Each row of a before or after table is a point. One or more steps were done to the points. Then noise was added and the rows were shuffled. The steps act on how far a point lies along the listed directions, d1 being the first. Write out the steps. A step turns or swaps two directions, mirrors them in a line or flattens them onto one, adds a multiple of one to another, or multiplies one. Angles are multiples of 10 degrees, from the lower direction toward the higher: turns from -170 to 170, lines from 10 to 170 but not 90. Use the fewest steps. Two steps may share a direction if one is a turn and the other turns, adds or multiplies; they go together, in the order done. Otherwise the lowest direction goes first.

Directions:
(1): [-22  27  39]
(2): [ 30 -26  35]
(3): [37 37 -5]
Before, 9 rows:
[[ 11 -60  42]
 [ 35   1 -31]
 [ 32  20 -12]
 [-18  -8  -1]
 [  7 -38 -27]
 [-34  41  -4]
 [  1  -2 -10]
 [  4   6  -8]
 [-25 -20 -24]]
After (9 x 3):
[[ -1 -11  -6]
 [  9 -44  17]
 [ 10  10 -10]
 [-19 -33   9]
 [ 21  45  59]
 [ 39  -1 -11]
 [-16   1 -48]
 [  4  -5  -5]
 [ 41 -13  23]]
Steps: turn d1 and d2 by -70 degrees; multiply d3 by -1

Directions:
(1): [ 24  44 -45   7  12 -29]
(2): [ 38  31  26  15 -42  22]
(3): [ 33   3   8 -60  24  15]
(4): [-46  36 -15 -29 -22  23]
(5): [ 13 -34 -32 -22 -49 -16]
Before (13 x 6):
[[  3  -4 -12   7  17 -11]
 [  6   2  -2  -3  18  -5]
 [ -5  -1 -16   1   5  -8]
 [ 13  13  16  15 -12  13]
 [  1   0  -7  -1  11 -11]
 [ -5  -4  -3   0  -2  -2]
 [ -5   0   2  10  13  -4]
 [-14   6 -11  -2   6  -8]
 [  2 -25  16 -11  14   5]
 [ 19  13  21   7 -18   0]
 [ -8  19 -13 -14  -4   6]
 [  3 -13   4   2  12  -9]
 [  4  -3 -11   9  21  -9]]
After, 13 rows:
[[ 26  15 -14  29 -21  -9]
 [  1 -10  -7   2  -7  -9]
 [-51 -40 -20 -13  60 -19]
 [ 24  -5  12   3 -14   1]
 [ 15   5 -19   5  -7 -14]
 [  9  25  -8  15 -30  -3]
 [-46 -26 -10 -13  59 -30]
 [ 19  18 -10  15 -16  -9]
 [-10  30 -25   2  -6  -3]
 [  8   6   9   5 -13   9]
 [ 29 -28  40 -32  -8  27]
 [ 25   8 -19  25 -19 -12]
 [ 20  27  -6  23 -28   0]]
Steps: multiply d1 by 2.5; turn d1 and d3 by -30 degrees; turn d2 and d5 by -140 degrees; multiply d2 by 3

Directions:
(1): [  4 -37 -22   2  -2  10 -43   8  20  30 -11]
(2): [-15   1   0  -1 -13   6  -5 -60 -25  24  -3]
(3): [  7 -17  21 -10  37   0 -28 -21  -5 -40 -12]
Before, 12 rows:
[[ 17   4  12   2   9  -5  10  18  -1 -25   2]
 [  4  -9   9  -6  20   2 -17 -24  -3 -18  -8]
 [  3  13   5   5   9  -3  14  17   7 -21   5]
 [ -6   7   5  -4  -4  -8   6  -8  -6  -9   2]
 [  4 -11 -11   6   2   5  -9  -8  -4  15 -10]
 [  0 -18  13  -5  16   9 -17 -15   1 -21  -6]
 [ -6 -14 -11   0  -7   3 -17 -19   1  33  -8]
 [  6  -2  -9   8  -1  -2   0  33  14   8  -4]
 [  8   0  -1   6  -9  -5   2  27  15  -5   1]
 [ -4   9  -1  -7   1  -5   7 -16  -8  -2   2]
 [ 17 -42   1  -5  27  -6 -37  -7   4 -12 -12]
 [ 16 -15   7   3  16   1 -15  28   9 -11   7]]
After:
[[-10  12  -2  -1 -17  -7  13  -5  -7   6   5]
 [ 24 -54  19 -13  59  -8 -56 -12   2 -51 -19]
 [ 13  15   7   4  -8  -6  27  18  -5 -10   8]
 [  9   4   4   5  -5  -6   7  25  12 -12   1]
 [  9 -20  -2   1  18   4 -21 -10  -3  -4 -15]
 [  5 -13   9  -8  23   1 -22 -22  -2 -19 -10]
 [ -6  11  -8  -4 -11  -4  10 -14  -7  14   5]
 [  1 -30   1  -8  22   1 -39 -21   5   4 -17]
 [  7  -2   0   5  11  -3  -4  28  10 -10  -6]
 [  2 -19  15  -8  23   9 -22 -15   2 -28  -8]
 [ -2  28  -3   9 -10  -3  31  17   5  -2  11]
 [ 18 -13  17  -1  28  -1 -16  23   3 -29   6]]
Steps: add 1.5 times d1 to d3; turn d1 and d2 by -20 degrees

Directions:
(1): [-34  28 -21  -1 -12 -13  -5  -6 -40 -16  19   2  45  19]
(2): [-13   4  60  10   8  -8   0  -7 -17 -37 -35   8   8 -16]
(3): [-50   9 -17  42 -10   1   0  25  14   3 -14  24 -29  -6]
Before:
[[-17   1 -37  25 -18   1  13   4  21   5 -12  21 -19   1]
 [-39  16 -40   1 -12  -3 -15  -1 -10  15  21  -9  29  13]
 [-47  20 -55   9  -8  -6  -6  11 -11  12  27  18  10  32]
 [ 24  -7  24 -34   5   9  -1 -19   0 -21   6 -30  24 -10]
 [ 42 -16 -24 -24   3  -4   0 -22  -5  15  22 -16  13  21]
 [-44  14  -3  40  -9  -7  -5  10 -13 -31 -12  26   3 -10]
 [ 11  -4   9   7  -1   6  14   0  10   7 -10  -5 -16  -5]
 [ 42  -2  -1 -53  18 -13   6 -42 -28  15  35 -39  46  28]
 [ 47  16 -19 -37  -1   5  -6 -19 -28  12  34 -24  31  23]
 [ -4  16 -42 -17  -5 -10  -3  -9 -42  -6  25 -14  43  33]
 [ -5 -27 -54  24   5  14   2  25  35  34   7   2 -43   9]
 [ 50  -1 -32 -44   1   9   2  -2  25  32  19 -12  -8   7]
 [-33  16 -41  25   0   2  -9  15   6  12  10   6  -7  15]]
After (13 x 14):
[[ 38  -8 -13 -25  19   3  -6  -9   6  18  19 -23   9  17]
 [  9  -2 -45 -27   3  -4  -6 -15 -28   1  37 -26  42  37]
 [-46   6  -2  25  -9  12  -3  20  19 -18 -12   1 -18 -20]
 [ 16 -16 -39  12   5  11   3  22  36  33  -7  -1 -47   2]
 [-27  10 -38  38 -11  15   2  28  22  30   4  15 -44   0]
 [ 22 -17 -17 -18   4  13  -9  -5  34  40  10 -20 -16  -6]
 [-29  -5 -42  30 -12  -2   0   8   9  13   5  21 -21  18]
 [-59  -2 -38  47  -1  -1  15  23  33  42 -14  15 -57   9]
 [ 35  -3 -21 -28  -4  -5  12 -24  -5  -3   7  -5  25  11]
 [-37  34 -57  -4 -21  -5  -3  19  -5  14  12  15  10  18]
 [ 62 -24  36 -16  14   6   0 -14   7 -14  -7 -10  -5 -15]
 [ 50 -27 -21 -35  14   9  -1  -7  29  35  30 -14 -17  20]
 [ -7  14   6   9  -5  -1  10  -6 -24 -11  -6  -1  16   1]]
Steps: mirror d1 and d2 in the line at 100 degrees; multiply d3 by -1

Directions:
(1): [ 17 -26 -21   2  -7  30  18 -19  12  19 -22  25 -14  31  11  13 -36  17
 -36   9 -44 -34 -20  24]
(2): [ 60  34 -23  -3 -16  11  12  37  25  -6  -2 -31  10   2  36  22  11  20
  16  20  19  -5 -29  -2]
Before (10 x 24):
[[ 47  -2 -25  -3 -11  27  11   9  16  16 -17 -11   1  10  19  20 -10  21
  -11  15 -11 -10 -24  -1]
 [ 41  58 -12 -16  -4 -20  -4  40  11 -19  15 -39  24 -26  28  14  40   3
   34  18  50   4 -10 -11]
 [-53   1  28 -20  13 -24 -21 -24 -29 -13  25  16   5 -22 -31 -12  17 -11
   11 -20   6  34  26 -10]
 [-60 -14  27   0  -1 -29  -8 -22 -16  -4   8   2   7 -27 -38 -34  11 -25
   -7 -15  15  13  26 -13]
 [ -1   1  -5  -1   6  -3   5  -7   2  -3  10   0  -5   0  -5   0   6  -3
   -4   1   5  -3  -6   5]
 [-10  18   6  -3  22  -4  -4   1  -6  -6  12  -2   9  -2 -22  -5   5  -2
   25  -6  17  15  15 -14]
 [ -8  19   9  -4  16 -23  -9  29  -8 -21  12 -25  16 -14  -5  -7  40 -15
   21   4  22  16  20 -24]
 [ -2  -3  -6   4   6  -9  13 -10  10   6  -1   2  10 -11  -6  -3  -4  -9
    1   3 -11   2  -2 -14]
 [-25  -9  14  -7   1   3  -3 -20   1  15  -5  13  -6   9 -18  -7 -10  -8
   -2 -10 -22  -2  19  -5]
 [ 14 -17 -22  -4   1  21   6 -25   4  17  -8  30  -9  25  -7   3 -32  11
  -26  20 -45 -33 -11  19]]
After:
[[  6   0 -13  -3  14  19  11 -11   5   9  -3  16  -1  23 -13   8 -25  14
   -4   4 -18 -12  -4   5]
 [-11   6  13  -9   0  -2  -4  -5   4  11  -2  -3   1  -1 -11  -5   1  -6
    8  -8  -9   5  16 -12]
 [ 32   3 -27 -10  -5  16  14  -6  12  13 -16  11  -4  18  22  21 -18  14
  -27  19 -20 -42 -21  24]
 [ -5 -17  -5 -17  -1  18   4 -32  -5   7  -5  30  -9  17  -6  14 -21  18
  -25  -1 -39 -10 -11  17]
 [-14  26   8 -10  10 -27 -20   9 -15 -15  23 -11  17 -25 -21 -19  29 -14
   32  10  31  20  19 -22]
 [  2   3  -7  -2   8  -1   7  -9   5  -2   8   0  -3   2  -2   1   1  -6
   -3   1   5  -5  -7   6]
 [  1  -2  -7   5   3  -8  14 -12   9   4   0  -2  16  -9  -7  -5  -5 -11
    2   3 -10   7  -3 -15]
 [ 17 -21 -21   2   9  16  15   0   9   9 -17  15  -7  30  10  12 -13   9
  -31  17 -44 -36  -6   7]
 [ 11  10   1  -3   1  -5  -7  15  -4   1   2 -26   7 -19  -1   1  20  -3
   17   6  26  25   4 -24]
 [-15 -24  -6   2 -15   5  15 -21  11  10 -15  12  -1   6 -12 -12 -20   3
  -38  -1 -21 -24  -7  11]]
Steps: multiply d1 by -1; multiply d2 by 0.4
